Every row gives one point. Before rounding, the points of a table are all equally far from one centre. They may lie mostly on one side of it. Write the centre, to within rounding.

Points (8 x 3)
-61	-21	-2
-61	-15	5
-47	-39	-30
-51	-31	-2
-56	16	17
-14	23	28
-17	18	30
-55	32	13
Centre: -21	10	-26

Points (15 x 12)
-22	15	48	3	-13	-58	-17	18	-21	2	-49	55
51	12	56	-26	-17	-33	-12	41	-38	-9	-47	19
13	30	-13	0	28	-37	-67	26	10	-29	-34	31
-21	-34	11	-38	-34	-57	-3	2	-17	50	-51	36
10	6	18	-42	1	-56	-73	29	-14	-27	-4	25
-19	7	31	-18	6	-45	-65	28	-18	4	-55	23
13	-38	41	-10	-5	-41	-17	-58	25	10	-51	27
73	-25	35	3	-8	-33	-25	11	-57	-37	-21	4
4	-29	-26	-23	-12	-15	20	-11	-13	36	-74	54
59	-40	26	-10	24	-52	-30	59	29	-1	-6	42
3	-32	10	77	-14	-35	35	48	13	8	-41	-8
37	31	-12	-57	-19	-50	-32	18	31	9	-39	34
17	-53	11	4	1	-74	-30	52	11	-43	-36	59
0	56	15	2	21	-52	-21	15	-10	-23	-15	31
-31	11	2	4	-5	-18	10	34	-50	-59	6	17
Centre: 14	-22	-2	3	-22	-22	-9	15	5	-6	-16	10

Points (30 x 24)
26	54	-39	-74	-15	13	50	35	-46	12	-37	-14	-16	23	-4	8	19	-20	16	10	-11	8	-52	10
23	-13	5	-10	-5	19	58	56	-2	15	-28	67	-73	24	0	0	9	-14	37	-6	1	29	-21	-15
-3	18	5	-17	-20	22	36	26	-44	10	31	59	11	69	18	-22	-46	-36	-14	18	38	38	2	-48
-29	17	-14	-16	-18	23	48	27	-23	49	8	-1	31	67	2	-19	-3	-49	13	-21	-50	9	-45	-18
8	-10	-37	-26	18	36	47	12	-15	59	-31	72	-10	74	23	-27	-5	-29	-9	-6	-36	29	-66	11
15	44	-37	-20	-26	17	46	55	-61	45	-23	15	-9	27	10	-3	9	-83	12	2	-10	28	-58	26
27	31	-27	-5	7	-4	39	18	16	27	13	60	-1	54	29	7	-26	-58	30	-21	-13	7	-34	-35
54	19	-47	-17	-18	-6	52	65	-69	27	-5	69	-42	35	4	7	18	-40	-4	27	-15	23	-37	16
35	63	-13	-26	14	6	-6	57	-1	43	15	38	4	21	20	4	25	-28	11	0	-1	69	-32	-20
-6	-1	-34	-28	14	31	65	73	-39	34	-19	82	24	4	-17	-6	-28	-58	-14	3	3	23	-34	-16
35	33	-45	-48	-6	36	11	61	11	48	-11	17	-10	29	30	30	-10	-33	-18	-7	-6	21	-47	-8
10	15	-22	-78	-17	15	62	30	-41	43	-45	43	2	7	-15	-12	13	-38	4	29	-25	-24	-32	-7
24	35	-48	-9	-24	-25	61	57	-34	48	-38	21	-7	37	19	-30	-26	-1	-3	-2	32	24	-69	-48
-9	41	-16	-65	7	48	76	19	-19	44	-18	38	7	6	34	-34	15	-32	-40	-1	4	45	-26	-34
19	36	-29	-10	-15	33	68	78	-41	60	-35	24	-29	58	26	37	5	-12	23	-14	5	24	-50	-13
11	49	-7	11	-36	20	17	43	-12	52	-12	7	-25	31	22	-45	14	-60	26	15	4	2	-3	-16
31	19	-37	-10	-27	-8	31	73	-42	38	-63	45	10	14	32	-28	-13	-43	7	10	13	24	-72	-34
10	-15	-5	-1	-40	1	25	69	-4	23	-10	15	-7	22	40	5	-19	-82	29	-18	11	13	-44	-4
36	42	-5	-56	-33	15	68	23	17	0	-23	22	-5	64	26	-12	10	-47	4	25	-9	27	2	-19
28	27	-13	14	-4	16	60	60	-43	40	-17	38	-72	40	39	-12	32	-24	17	-33	-8	21	10	-5
3	6	-82	-23	-26	20	42	23	-36	31	-56	18	-26	19	1	-33	11	-35	-17	22	-12	56	-50	-17
-21	-13	-47	-20	-8	-22	22	73	-2	62	-45	18	-31	69	8	-41	-29	-21	-5	-2	8	57	-51	-7
0	41	-42	1	-28	-10	21	4	-39	73	-38	39	5	48	34	23	-15	-50	28	32	-33	26	14	-14
1	20	-31	-8	10	-30	-19	59	-27	24	-32	31	39	8	58	12	3	-52	48	-7	-37	17	3	-6
-34	-48	7	-26	-29	-5	23	65	-26	46	-35	30	11	47	21	10	-53	-35	22	23	15	33	-41	-35
3	16	-11	38	-48	-4	-1	21	-37	39	-24	16	-9	66	40	2	-32	-40	0	-15	15	3	-9	-23
19	-10	-40	-18	-32	-2	50	44	-31	49	-33	16	0	16	-24	-6	34	-49	37	22	8	31	-57	-14
-16	14	-53	-60	-9	-19	68	40	-15	68	-61	43	-7	35	18	-9	-14	-23	4	-43	16	36	-32	-32
-6	-11	14	13	-31	-21	14	44	-21	23	-35	30	-44	44	1	0	14	-42	3	-8	41	66	-45	-10
45	10	-30	-51	5	4	14	61	5	55	-31	71	10	55	34	-23	9	-33	17	11	3	76	-31	-3
Centre: -12	9	-18	-22	6	-6	38	38	-35	20	-13	31	-2	33	33	-9	-3	-10	3	12	0	25	-15	4

Points (31 x 24)
32	-8	30	-32	-1	-24	21	-15	80	-37	-3	-16	45	-46	-2	80	54	15	-33	50	9	-47	1	18
1	-49	23	-40	5	-3	12	-31	47	-42	-16	4	13	-46	13	72	39	-2	28	55	-21	-30	0	-17
-17	8	-1	-20	-20	-4	2	-6	87	6	14	-19	7	-6	-15	55	53	21	-17	18	-16	-18	-15	1
50	14	10	-3	-11	36	-15	-42	68	-60	-21	-20	44	-30	-13	58	38	-36	-12	42	-18	-23	-3	-12
-9	18	-14	-28	-14	-13	19	-23	71	-35	-8	1	2	-11	-3	40	30	0	2	56	-7	-30	-49	8
66	-33	18	-3	7	4	-14	-58	61	-26	-7	-6	36	-44	21	50	41	5	-1	24	-15	-33	-20	-11
26	-39	35	-24	2	-3	51	-35	28	-49	16	9	32	-42	24	67	58	24	-27	45	0	-34	18	-4
11	-4	13	1	4	28	-13	-30	82	-21	-4	5	22	-29	-27	51	14	1	-9	39	-11	-51	-45	-3
10	2	5	-18	-13	48	17	-11	46	-24	-10	1	49	10	14	57	42	-1	-31	36	35	-35	-5	31
54	8	36	-25	-7	18	3	-39	69	-20	0	17	27	-12	-21	70	57	14	-23	74	30	-28	15	-3
21	-27	9	-26	-23	-11	22	-16	68	-10	10	-15	67	-59	-14	78	30	13	-7	40	46	-12	-22	-20
40	-57	52	-36	-1	29	4	-9	71	-35	-17	-5	40	-81	-42	59	56	-5	16	47	17	-34	-4	-2
22	-11	-18	-24	1	34	-6	-46	63	-21	1	12	23	-30	-7	22	26	17	-16	57	-7	-35	-8	-36
19	-43	13	-33	-14	41	22	-33	59	-51	2	-6	-12	1	-2	40	7	0	-7	34	-25	-28	-27	1
36	-32	48	-40	5	20	-16	-21	28	-75	7	24	43	-38	36	56	42	-45	-8	60	17	-26	-6	-2
45	-47	15	-7	15	-16	24	-24	67	-51	-19	6	36	-18	8	54	48	-16	-26	52	35	-11	-22	5
48	-26	-5	-42	4	7	18	7	61	-63	-17	5	16	-22	20	23	71	10	-36	40	-41	-22	-2	3
11	-26	38	-40	-38	20	16	-90	49	-39	15	-13	23	-23	-8	63	25	-15	0	9	31	-33	-16	-2
48	-22	26	-21	14	1	1	-45	43	-52	16	-19	33	-26	37	28	40	-19	-37	30	6	-56	-12	7
20	-9	-9	-17	3	14	21	-35	69	10	18	-6	-6	-20	3	62	39	-12	-35	22	-14	-17	7	-25
50	-28	43	-38	12	21	23	-13	30	-47	30	21	34	-17	-7	79	46	-16	9	28	16	-40	-42	2
45	-15	0	-43	0	8	-18	-54	88	-35	-24	-3	15	-36	5	41	29	-16	-60	3	-21	-20	-1	-21
58	-32	41	-10	-7	6	-11	-23	43	-56	27	20	19	-39	9	68	64	-1	-20	35	-21	-53	-12	7
57	-28	3	-25	31	18	36	5	25	-41	-21	-18	38	-18	3	48	52	12	-26	26	22	-33	-8	31
34	-59	8	-30	3	9	-18	10	59	-49	-13	26	21	-13	-25	61	70	-19	-1	54	19	1	-5	7
46	-33	14	-17	9	18	17	-2	70	-21	17	15	26	-33	34	58	20	-12	-24	35	11	-47	-34	3
42	-31	38	-17	-18	5	23	-38	95	-51	-4	-32	15	-22	27	26	58	-24	-13	39	-15	-18	-20	-3
26	-58	2	-25	-5	33	15	17	60	-32	-25	-7	31	-26	7	69	30	-13	0	50	9	-25	-5	-7
56	-6	16	-32	13	15	9	1	72	-35	-7	-30	23	-19	16	31	50	9	-22	63	33	-32	-15	-6
28	-56	-13	-40	-15	-22	-3	-25	36	-56	-14	26	23	-82	19	37	57	-11	-4	44	11	-34	31	8
49	1	-15	-43	-21	-8	5	-25	45	-38	-26	-17	-1	-40	-9	6	42	-16	-29	49	17	-41	-47	47
Centre: 24	5	49	-32	-25	-5	9	-4	32	-25	-11	19	26	-45	-17	13	22	-10	-8	7	4	5	7	7

Points (28 x 24)
-3	15	14	-14	-61	18	33	30	-14	-27	-42	25	-50	-39	9	8	-28	16	27	23	-31	2	-40	-12
22	42	-3	-17	-27	24	23	42	-16	-10	-20	42	-37	-30	22	38	13	6	22	27	13	-35	-39	-9
13	29	13	15	-48	-12	64	15	-23	-5	-40	-1	-52	-6	28	29	-13	6	-18	39	-30	-13	-20	29
-8	28	2	-20	-27	42	67	39	12	30	16	11	-29	25	28	-2	-19	-10	-2	-11	1	20	8	27
-9	30	-15	-6	-48	17	16	47	-14	12	-60	6	-59	3	-4	-21	-21	-1	6	-14	-2	1	-40	-15
23	28	9	-38	-14	21	68	2	-9	2	-65	11	-50	10	35	26	-26	-37	23	22	-43	4	1	8
-25	3	19	-21	-52	-1	64	35	22	3	-48	1	-70	-12	23	16	-6	13	7	34	-30	-19	-11	-29
15	35	5	-25	-38	32	42	59	-42	17	-36	11	-30	3	-3	-3	-28	-11	57	6	3	-13	-40	10
-3	33	33	33	-19	25	16	25	-18	-7	-15	-21	-69	16	21	2	-31	-28	51	27	-4	-6	-38	4
4	-10	34	20	-56	20	37	42	-57	-21	-29	-1	-24	-26	11	37	6	-31	55	5	12	2	-20	-4
4	-23	-16	-38	-45	13	25	-2	-20	2	-13	42	-54	-12	21	11	-47	4	12	-8	-10	-6	-49	35
37	31	-3	-9	-24	9	30	49	-25	16	-24	33	-30	-28	45	13	-7	-37	30	16	-22	-1	-30	-17
6	3	-10	-3	-50	-1	80	-16	-12	10	-29	2	-53	12	6	-14	-25	-50	36	26	26	4	-11	4
15	10	-13	1	-48	55	34	-8	-17	-11	-54	43	-46	-38	29	-10	-37	27	20	15	-5	1	11	-25
1	-3	1	-3	-35	14	49	32	-6	5	-50	43	-23	44	13	11	10	-32	0	-10	-28	-7	12	25
31	1	-27	12	-25	43	47	28	0	3	-36	3	-57	-15	38	-3	1	-37	32	-12	-2	15	-24	-12
30	10	-23	-2	-63	0	23	16	7	8	-26	2	-58	-4	1	-2	-37	-24	21	20	-36	-11	-5	14
-2	34	-1	-33	-31	36	50	46	-21	-16	-26	50	-64	-27	32	-11	-17	8	25	11	-11	-14	-19	26
5	-32	22	-22	-42	45	20	12	-53	20	-28	2	-55	19	2	-13	-33	-23	37	18	-20	-47	-46	-25
20	-28	-8	-13	-51	26	25	44	-42	-25	-44	21	-58	-10	6	-19	-50	-28	32	9	-8	15	-27	-2
1	-12	8	-36	-28	24	48	31	-13	32	-38	35	-25	3	16	23	-53	26	53	23	-13	0	-48	3
1	10	15	-12	-23	53	10	34	-46	-22	0	17	-40	19	54	9	-15	2	39	61	17	-2	-26	18
48	27	-26	-13	-24	34	72	8	-31	17	-42	12	-95	-9	0	25	3	-21	1	15	26	-18	-19	-15
22	17	4	-34	-52	23	33	26	-38	-14	-15	48	-29	-41	15	-5	-43	10	40	23	-32	-10	8	20
35	19	13	-26	-30	-14	75	51	-25	28	-21	8	-27	6	20	30	-14	-11	44	42	-15	-27	-18	18
14	2	30	-13	-41	13	40	39	-30	11	-55	32	-62	-14	62	-17	-4	-44	-1	43	-9	10	0	-26
19	17	11	17	-49	34	39	-18	-5	16	-18	28	-42	-12	-33	37	-25	-24	-5	13	35	18	-29	18
34	11	3	-40	-50	4	67	11	4	-13	-21	37	0	0	17	-1	-31	9	24	-7	-9	-11	-22	-26
Centre: 7	-8	23	-16	-1	9	29	9	-33	9	-16	4	-49	-2	4	11	-10	8	10	9	9	0	13	-11

Points (27 x 24)
20	28	18	53	-19	-22	-47	-6	37	42	27	9	-45	-58	12	-7	-2	59	-5	33	34	-31	17	-1
8	12	-19	26	-14	-51	-30	0	-7	57	22	38	7	-48	6	-37	-5	61	-11	45	70	-18	20	6
2	12	39	32	14	-33	-27	-14	1	24	3	17	0	-46	-14	-54	15	48	-16	40	53	-17	57	31
-10	17	-3	43	-28	-40	-32	-23	-15	56	8	15	-34	-44	15	-34	-11	73	-30	47	32	-9	56	2
-18	29	-40	30	-34	-48	-36	-1	2	55	-10	7	-42	-51	10	-36	25	61	-49	42	20	-17	50	24
25	21	6	29	-39	-7	-37	-24	7	42	11	-10	-27	-36	6	-27	3	84	-36	24	36	-6	72	33
17	39	-2	40	-3	-82	-25	-35	-20	46	13	-8	-3	-33	-35	-22	27	47	-47	29	71	-3	-9	-5
-36	21	6	48	-63	-52	-32	-9	-40	38	-4	7	-32	-10	-4	-26	-8	60	-35	36	22	-41	18	-8
-32	14	-5	17	-5	-45	-22	-8	-32	62	35	5	-30	-26	-23	-50	-22	51	-21	29	47	13	22	-2
-28	-2	15	17	-22	-73	-36	-42	-37	27	13	2	-15	-59	18	-28	11	56	-25	8	38	-6	40	-5
-5	-21	-10	44	-17	11	-18	-61	-7	58	-2	-3	10	-35	-3	-19	11	43	-6	18	67	-58	42	-16
4	11	-31	41	-29	-19	-9	-45	3	58	-3	34	-5	-51	-7	-42	9	79	0	36	7	-13	24	29
-8	27	5	7	-21	-13	-63	-24	-9	-1	1	8	21	-30	9	-18	-18	49	-7	56	14	-28	27	20
8	19	-30	31	-20	-41	-35	-22	-15	49	-16	9	-25	-27	11	-41	0	95	-42	14	43	-34	49	14
-15	18	-6	25	-61	-18	-24	-26	-12	30	25	-9	-4	-36	9	7	-22	55	-20	21	72	-28	34	31
-6	20	-4	29	-27	-41	-43	-51	-43	32	28	-1	0	-37	14	-26	11	70	-27	2	49	-18	63	3
-28	15	3	28	-13	-46	-43	23	-23	26	27	-6	-28	-14	-1	8	-25	58	-14	-7	50	-41	19	2
-31	55	-13	40	-35	-46	-45	-46	-4	36	19	24	4	-18	-37	-43	0	60	-41	5	16	-12	17	23
-8	28	16	37	-37	-12	-16	32	-38	45	-20	24	-9	-32	3	-33	-21	69	-38	8	26	-24	26	24
-14	-6	-21	41	-43	-33	-65	-10	-1	26	-31	-4	-8	-38	31	-11	29	68	-38	6	67	-29	31	-5
-26	31	15	46	-16	-17	-15	6	-20	40	6	4	-51	-36	-26	-33	15	51	-45	10	65	-42	5	20
-1	26	-21	62	-25	-20	-45	12	-12	28	12	8	19	-70	-2	-31	4	71	-48	25	21	-33	29	15
-15	9	-1	25	-20	-15	-10	9	-16	15	1	-5	-1	-51	15	-28	-28	81	-59	28	53	-15	38	-25
-29	5	-11	-3	-65	-2	-19	-15	-24	5	0	-14	9	-53	20	-38	-9	58	-20	6	22	-48	32	27
0	-15	-43	57	-29	-2	-36	0	-4	23	-12	-18	10	-36	-27	-44	-8	54	-44	29	32	-17	39	46
15	44	11	26	-11	19	-39	-50	-6	16	13	-15	-25	-28	16	-25	-14	61	-33	20	39	-46	50	0
-15	2	-42	57	-18	-18	-38	-30	8	48	-16	17	27	-13	20	17	25	36	-16	53	29	-64	15	-6
Centre: 12	12	-7	23	-26	-28	-4	-9	12	33	3	-11	0	-9	3	-27	21	13	-26	3	16	-14	18	-10
